Rows are points. Each copy is the shape, with its points in the same order, turned, moved and blurred by noise. Is it also mirrored, or only turned?

Shape, 8 rows:
[[ 5.0 -3.6]
 [-1.8  3.1]
 [-3.9 -0.5]
 [ 2.7  0.4]
 [-3.9  0.9]
 [-2.7 -3.0]
 [ 2.6 -4.1]
 [ 5.1 -2.1]]
Copy 1 (8 x 2):
[[-5.4  3.5]
 [ 4.4  1.3]
 [ 2.0 -2.7]
 [-0.9  4.1]
 [ 2.9 -1.9]
 [-0.6 -3.2]
 [-4.2  1.1]
 [-4.3  3.7]]
Copy 1 is: mirrored
Copy 2, 8 rows:
[[ 5.8 -1.5]
 [-2.6  2.9]
 [-3.7 -1.3]
 [ 2.6  1.5]
 [-4.2  0.0]
 [-1.6 -3.3]
 [ 3.6 -2.6]
 [ 5.6 -0.3]]
Copy 2 is: only turned
Copy 3 (8 x 2):
[[ 1.4 -7.3]
 [ 2.0  2.3]
 [-2.6  1.7]
 [ 2.4 -2.8]
 [-1.3  2.3]
 [-3.6 -0.8]
 [-0.7 -5.5]
 [ 2.8 -5.9]]
Copy 3 is: only turned
Copy 4 (8 x 2):
[[-0.4 -5.8]
 [-3.4  3.3]
 [ 0.9  3.4]
 [-2.9 -2.0]
 [-0.5  3.9]
 [ 2.7  1.0]
 [ 1.4 -3.8]
 [-1.6 -5.6]]
Copy 4 is: mirrored

Shape:
[[ 1.0 -0.6  3.5 -5.5]
 [-3.3 -1.1 -0.7 -0.3]
 [ 5.4  2.5 -3.5 -5.7]
 [-2.8 -2.2  1.6  2.1]
 [-1.3  2.0  3.9 -5.2]
 [ 1.1  4.6  4.5 -2.0]
 [-0.3 -3.8 -2.5 -3.0]
 [-3.8  0.6  0.7  0.4]
 [ 1.2  5.1  4.0  3.2]
 [ 3.8 -1.6 -4.7  0.4]]
Copy 1 (10 x 4):
[[ 2.4 -0.4  3.8 -5.1]
 [-1.9 -3.3  0.5 -0.2]
 [ 0.5  5.6 -2.3 -5.9]
 [ 0.3 -4.1  1.5  2.2]
 [ 0.0  0.3  5.8 -4.3]
 [ 0.9  3.4  6.0 -0.8]
 [ 0.1 -2.8 -2.5 -3.8]
 [-2.4 -2.4  2.2  0.9]
 [ 0.9  3.5  4.7  4.3]
 [ 1.1  1.4 -5.5 -0.6]]
Copy 1 is: only turned
Copy 2, 10 rows:
[[-1.4 -0.2  0.3 -5.9]
 [-1.9  1.6 -1.7  1.3]
 [ 2.6  0.8 -7.0 -7.6]
 [-0.3  0.4  0.9  2.4]
 [-1.7  3.2  1.7 -5.8]
 [ 2.8  4.0  2.6 -5.4]
 [-1.9 -2.0 -4.6 -1.0]
 [-1.1  3.3  0.2  1.4]
 [ 6.6  4.7  3.0 -1.0]
 [ 3.6 -2.0 -6.9 -0.2]]
Copy 2 is: only turned
Copy 3:
[[ 2.6  1.5  3.6 -3.5]
 [-3.6  1.0 -0.2 -1.3]
 [ 6.3  1.1  1.1  4.4]
 [-3.7 -0.9 -1.8 -3.8]
 [ 1.8  4.7  2.2 -4.0]
 [ 3.8  4.6 -1.7 -4.3]
 [-1.4 -2.0  3.0  1.3]
 [-3.3  2.1 -1.4 -2.5]
 [ 2.0  2.7 -6.6 -4.8]
 [ 1.2 -3.9 -2.0  3.4]]
Copy 3 is: mirrored

Shape:
[[ 1.7 -1.3  1.0 -6.9 -1.8  1.7 -4.1  6.2]
 [-0.6  2.4  3.7  0.2  3.8  0.3  1.6 -0.1]
 [ 1.7  2.9  0.1 -1.9  4.0 -3.1  1.6  1.6]
 [ 0.4  3.6 -3.0 -3.5  2.7 -3.7 -0.3 -0.4]
 [ 1.8 -3.6  1.4 -6.5 -3.4  3.3 -1.7 -1.3]
 [ 3.8  0.0  2.2  1.6  1.5 -0.5 -2.2 -1.3]
 [-0.4 -0.8 -4.5  1.5  2.0  1.0 -7.0 -2.1]
 [ 1.2  4.5  1.3  2.0  1.9  0.1 -3.2  8.7]
 [-0.4  1.0 -0.9 -0.4 -4.1 -0.7  0.0  0.4]
 [-0.8  2.8  8.6  0.4  0.1 -1.3 -1.4 -5.0]
 [ 4.2  5.7  3.4 -7.0  4.6  1.6  1.6 -5.8]]
Copy 1:
[[ 3.2 -3.0  1.3 -1.4 -0.6  2.3 -2.7  6.7]
 [ 1.5  3.6  2.5 -1.3  5.5 -1.1 -1.7 -2.0]
 [ 3.4  1.4  1.2 -2.2  3.5 -4.9  0.2 -0.1]
 [ 1.6  1.7 -2.4 -5.1  1.3 -5.3  0.0  0.0]
 [ 1.6 -3.3  0.4 -3.5 -1.6  6.1 -2.4 -0.5]
 [ 2.8  2.0  0.5  2.1  0.3 -0.9 -3.3 -3.0]
 [-3.8  1.0 -4.6  0.7 -1.6 -2.6 -6.1 -1.1]
 [ 1.9  4.1  1.4  4.6  3.5 -3.5 -1.5  6.6]
 [-0.8  2.8  0.6 -1.1 -1.6  1.2  1.8 -0.1]
 [ 3.4  7.8  4.6 -3.0  1.0  1.9 -4.9 -4.8]
 [ 7.7  2.3 -2.9 -7.0  6.0  0.9 -2.9 -4.1]]
Copy 1 is: only turned
Copy 2:
[[ 3.1 -5.4  1.6 -8.1  0.9 -0.5 -0.5  3.7]
 [-2.0  1.0  2.4  0.9  3.2 -1.4  3.8  0.3]
 [-0.2  0.2 -2.1 -1.2  3.2 -4.0  2.0 -1.2]
 [-1.2  1.2 -3.9 -3.3  2.7 -2.9 -1.2 -3.4]
 [ 3.6 -3.3  4.5 -6.7 -1.7  3.3  0.1 -2.4]
 [ 1.5 -2.2  2.2  1.8  3.1  0.5 -1.5 -1.7]
 [-2.4 -2.1 -1.8 -0.7  3.6  5.8 -5.0 -1.8]
 [ 0.0 -1.4 -1.6  0.1  3.8 -2.7 -0.1  8.7]
 [ 0.6  0.3  0.4 -1.6 -3.4  0.1 -1.7  0.0]
 [-2.5  0.6  9.6  2.2  2.0 -2.5 -1.0 -2.2]
 [ 2.3  5.4  5.0 -4.5  6.5 -2.6  2.2 -6.1]]
Copy 2 is: only turned
Copy 3:
[[ 3.6  2.6  1.5 -2.9 -1.2 -2.3 -3.8  6.6]
 [-3.3  2.7 -1.3  1.2  4.6 -2.9  0.5 -1.7]
 [ 1.3  2.8 -1.2  1.5  5.6 -3.1  3.4  1.5]
 [ 3.1  3.2  0.3  3.3  4.9  0.8  3.6  1.7]
 [ 3.5 -0.8  3.2 -3.9 -1.1  0.9 -3.6  0.0]
 [ 2.4  1.0 -3.6  2.0  1.6 -3.1 -1.4 -2.7]
 [ 3.1 -0.2 -4.7  5.8  0.1  4.2 -2.8  1.4]
 [-1.3  5.7 -4.6  3.1 -0.5 -6.0  0.4  6.0]
 [ 1.2  0.6  1.7  3.0 -2.4 -1.0  1.7  0.3]
 [-1.3  5.1  1.7  3.3  3.0 -3.2 -3.3 -7.7]
 [ 2.1  6.3 -0.2 -4.9  7.3  1.6  2.1 -5.0]]
Copy 3 is: mirrored

Shape, 14 rows:
[[-3.3 -5.3 -1.7  0.3 -1.3  0.4 -5.1  3.9 -3.3]
 [ 0.2  1.6 -3.3 -5.6 -1.8  5.9  0.4 -9.0  3.7]
 [ 4.8 -2.8 -0.9 -1.9  3.1  1.7 -5.2  4.8  2.4]
 [-1.0 -0.4  0.4 -2.2  0.1  0.4  1.4  4.5  2.2]
 [ 4.6  1.3  0.2  0.6 -1.0 -3.5 -3.3 -1.2 -2.7]
 [-0.6 -1.1 -1.3 -2.5  0.8 -1.6 -2.3  1.4 -5.5]
 [-0.2 -0.8 -2.6 -7.3 -2.9 -7.0  1.3  4.1  2.5]
 [ 2.7  2.4  2.1 -1.7 -2.1  1.8 -1.1 -0.7 -3.2]
 [-0.3  1.3 -4.3  1.2  1.8  1.0 -8.4 -1.5  0.9]
 [ 4.8  1.5 -1.2  6.2  4.2 -1.4 -0.4  1.3 -3.6]
 [ 5.9 -1.5  5.5 -2.1 -0.8  0.7 -2.3 -5.0  0.6]
 [ 0.3  0.5 -1.0  1.4  2.8  0.4 -1.7 -2.4 -3.3]
 [ 1.2 -1.8 -7.8  1.7 -0.4  0.2 -0.1  6.0  1.5]
 [ 1.2 -0.7  0.2 -0.8  1.7 -0.6 -1.6  4.9  4.2]]
Copy 1, 14 rows:
[[ -3.7  -3.6  -0.4  -1.6  -3.5  -3.0  -5.0   6.7  -5.2]
 [ -0.8  -4.6  -3.8   1.2  -1.4   4.0  -4.1 -10.5  -0.4]
 [  6.7  -3.0  -1.3  -1.0  -1.6  -0.7  -1.1   4.7  -3.9]
 [ -0.3  -0.6  -0.8  -2.4   0.8   0.3  -0.4   3.4   2.0]
 [  0.5   0.7   1.8  -0.1  -2.1  -4.0   1.5  -1.0  -5.4]
 [ -2.1  -2.5   0.3  -4.9  -1.4  -5.0  -1.4   1.1  -4.3]
 [  0.0   0.4  -0.7  -2.8  -4.7  -5.4  -0.7   2.5   6.9]
 [ -0.9  -1.4   0.9  -2.9  -2.6   1.0   2.6  -1.9  -4.5]
 [  2.1   0.9  -0.5  -0.5  -1.5  -1.1  -7.6  -0.7  -7.3]
 [  0.8   1.8  -1.3  -0.9   4.6  -3.8   3.4   2.3  -8.7]
 [  1.9  -5.4   4.7   2.9  -1.8   0.3   2.9  -4.0  -4.0]
 [ -1.9  -1.4   0.2  -1.2   2.2  -2.7  -1.4  -0.9  -6.1]
 [  0.9   1.9  -7.9  -0.4  -1.1  -2.4  -1.7   5.9  -1.6]
 [  3.3  -0.2  -0.2  -0.5  -0.5   0.4  -0.8   4.9   0.3]]
Copy 1 is: only turned
Copy 2:
[[ 0.6 -2.4  0.8 -5.5  0.6 -5.8 -3.7  4.0 -4.9]
 [ 3.7  5.6 -5.2 -1.9 -6.4  1.5 -2.6 -4.3  4.5]
 [ 7.7 -2.3  3.5 -3.1  2.9 -0.6 -0.3  4.1  0.9]
 [-0.2  1.9  1.6 -5.0  2.5 -1.8  1.7  3.3  1.1]
 [ 3.1  1.7  4.5  3.1 -0.9 -2.8 -0.2 -0.1 -4.2]
 [ 2.0  0.9  1.0 -2.8  2.4 -5.1 -1.5 -1.3 -5.5]
 [ 3.1  6.3  4.6 -6.1 -0.9 -8.0  5.6  2.2  0.5]
 [ 1.0  4.1  2.5 -0.6  0.1  1.1 -1.6 -0.6 -3.8]
 [ 4.6 -1.0  0.4  1.3  0.1 -4.9 -7.1  1.2  1.9]
 [ 1.5 -2.2  0.9  6.6  4.5 -1.8  1.4  1.6 -3.8]
 [ 4.0  0.2  5.1 -0.1 -5.0  4.0  0.0 -2.7 -1.8]
 [ 0.7 -0.7 -0.8  1.5  1.2 -2.5 -1.8 -2.4 -2.4]
 [ 3.1  0.9 -3.0 -0.5  2.8 -6.1  1.4  8.0  0.0]
 [ 2.5 -0.5  3.5 -3.2  2.4 -2.3  1.0  4.4  2.7]]
Copy 2 is: only turned

Shape, 17 rows:
[[-4.0 -2.8  0.4  4.3 -0.4 -1.4 -4.0  1.6 -3.2 -2.5 -1.5  0.0]
 [-1.6  1.4  1.4 -2.0  2.9  4.8 -0.8 -1.9  0.3  1.9 -1.5  3.2]
 [ 1.9  9.9 -5.9  4.6  2.6  1.4 -2.5  4.1  0.3  1.4  2.2 -2.3]
 [ 4.6  7.9  0.0  2.0  0.3 -0.2 -4.5  1.0  3.0 -3.9  0.6 -3.1]
 [ 8.2  7.1 -6.7  3.8  3.6  0.4  0.9  2.4  5.0  0.0 -2.2 -0.1]
 [ 1.1  1.1  3.2  1.4  1.6  1.4  2.5  0.4 -1.1  0.0  1.5  5.0]
 [-3.5 -1.0  1.9  1.0 -8.3 -0.2 -2.5  0.7 -2.2  1.9 -0.9  1.5]
 [-7.0 -3.9  0.8 -1.1 -2.8 -2.3 -1.2 -2.4 -2.2  0.2  2.3 -1.3]
 [ 0.3  0.7  3.5  1.4  3.1  3.7  1.1  2.4  4.1  2.5  3.7  4.5]
 [ 6.6  6.4 -4.0  5.6  2.0  3.0  1.5  0.0 -0.8  0.1  1.2 -4.7]
 [ 4.7 10.0 -2.8  4.9  1.4  0.4  0.0 -1.0  0.6 -1.4 -0.4 -3.2]
 [ 1.4  0.3  3.6 -2.7  2.9 -0.4  2.3  3.3 -0.9  2.1  3.2  3.9]
 [-1.3 -1.4  0.0  3.2 -3.1 -3.4 -6.0 -3.8  0.6  1.8  3.0  0.3]
 [ 0.3 -1.0  5.5  0.1  3.5  3.3  3.0  3.6  3.5  4.3  0.1 -0.3]
 [ 3.1  0.1  4.9  1.6  4.2  4.9 -0.4  2.0 -0.5  4.2  1.6  3.7]
 [-5.6  2.1  3.5  4.6 -2.2 -4.0 -1.0 -2.7  0.1  0.9 -0.8  1.7]
 [-5.1 -2.1  1.4  2.8 -3.8  2.0 -0.1 -0.8  0.5 -2.6  3.0  2.0]]
Copy 1 (17 x 12):
[[ 1.3 -1.6  2.3  1.8  0.3 -1.7 -3.6  1.4 -0.4  1.2 -3.0  5.4]
 [-1.5 -3.5 -3.7 -1.4 -0.9  1.1  4.0 -2.7 -1.8 -1.9  1.5  2.4]
 [ 2.6  0.6 -6.3  1.8 -5.4 -4.3  4.6  7.7  5.3  0.2  0.3  0.2]
 [ 4.9  1.1 -2.4  3.6 -4.4 -2.8  1.7  2.8  5.5 -5.8  2.1 -1.5]
 [ 2.0 -4.0 -3.4  2.6 -4.8 -3.7  8.9  6.1  5.5 -5.7 -3.3 -3.5]
 [ 2.1 -0.1  0.3  0.2  0.6  1.9  7.0 -0.8 -2.2 -0.9 -0.3  2.8]
 [-1.4  4.1  3.6 -3.4 -3.2 -0.2 -1.7 -3.0  1.0  0.8 -3.5  4.8]
 [-2.0  0.6  3.9 -2.3  2.6 -3.4 -2.7 -3.7  0.2  4.0  0.8  3.3]
 [-1.0 -1.9  0.1  0.5  0.4  4.2  8.4  0.7  2.1 -1.0  2.4  4.5]
 [ 5.5 -1.6 -4.5  2.4 -4.1 -1.1  5.2  3.9  4.9  1.0 -2.3 -5.6]
 [ 4.5  1.2 -4.8  4.6 -5.4 -4.2  4.4  2.9  3.7 -2.0 -1.4 -4.5]
 [ 1.4 -0.5  2.4 -3.4  1.0  2.1  7.1  2.0 -2.5 -0.7  3.1  2.0]
 [ 0.8 -1.4  5.0  1.3 -4.3 -4.4  0.2 -3.7  3.7  2.4  0.7  4.7]
 [-3.2 -2.5  1.2 -0.1  0.2  7.1  5.3  2.0  0.6 -0.4  2.5 -0.2]
 [ 1.9 -3.7 -0.6 -0.5 -2.9  6.5  7.1  0.8 -0.9  0.3  2.0  3.6]
 [-2.6  2.9  3.1  4.9 -2.3 -3.0  0.4 -2.5 -1.8  1.4 -0.8  4.0]
 [-0.2  1.9  1.4  0.4  3.3 -0.2  0.8 -3.6  2.9  1.3 -2.2  5.5]]
Copy 1 is: mirrored
Copy 2:
[[-2.6 -0.7 -2.5  6.2 -1.8  0.4 -1.9 -1.5  0.0 -0.2  0.0 -3.1]
 [-1.3  0.7  3.2 -2.1  2.9  4.6 -0.5  0.6  1.2  2.3 -2.6  0.1]
 [ 4.5  6.8 -3.6  6.0  2.3  0.6  0.0  7.2  5.0  7.0 -0.5  1.7]
 [ 6.6  7.2 -3.3  2.9  2.9  1.8 -1.7  2.6  5.3 -1.2  0.7  0.0]
 [ 5.1  4.3 -4.6  3.9  9.9 -1.1  2.7  4.1  6.5  3.7 -1.6  5.0]
 [ 0.4  0.5  0.1  0.4 -0.2  3.3  3.1  0.3 -0.7  0.0 -4.3  3.3]
 [ 0.7  0.5 -0.5  1.0 -5.3 -2.4 -4.5 -5.3 -0.2  2.9 -2.9 -2.3]
 [-2.4  0.1  1.7  0.6 -4.6 -2.1  0.5 -2.5 -2.1  0.8  2.1 -5.7]
 [-1.0  1.3  1.5 -2.0 -1.0  3.4  2.0  1.9  2.1  0.9 -0.4  7.4]
 [ 7.1  3.3 -3.7  4.9  3.4  3.2  5.0  2.4  7.0  5.5 -0.6  0.2]
 [ 7.1  6.1 -1.7  5.8  3.3  1.4  2.3  3.5  7.0  2.1 -2.2 -0.3]
 [ 1.8 -0.9 -0.2 -2.5 -0.5  2.5  2.1  2.3 -4.3  1.1 -1.3  4.3]
 [-0.1  5.2  1.7  4.5 -1.9 -1.1 -1.0 -5.2 -0.4  1.4  3.2 -0.5]
 [ 1.8 -4.4  2.9 -2.1 -0.6  3.2  0.7  2.4  2.5  1.3  0.8  5.1]
 [ 1.2 -1.0  1.1 -0.1  0.5  7.8  0.5  0.0  0.0  2.6 -1.7  6.6]
 [-0.3  1.9  5.0  5.7 -3.3 -2.6 -1.0 -1.2  0.7 -1.3 -2.3 -1.4]
 [-3.3  2.2 -0.5 -0.3 -5.6 -0.1  1.1 -1.9  2.7 -0.6 -1.2 -1.5]]
Copy 2 is: only turned
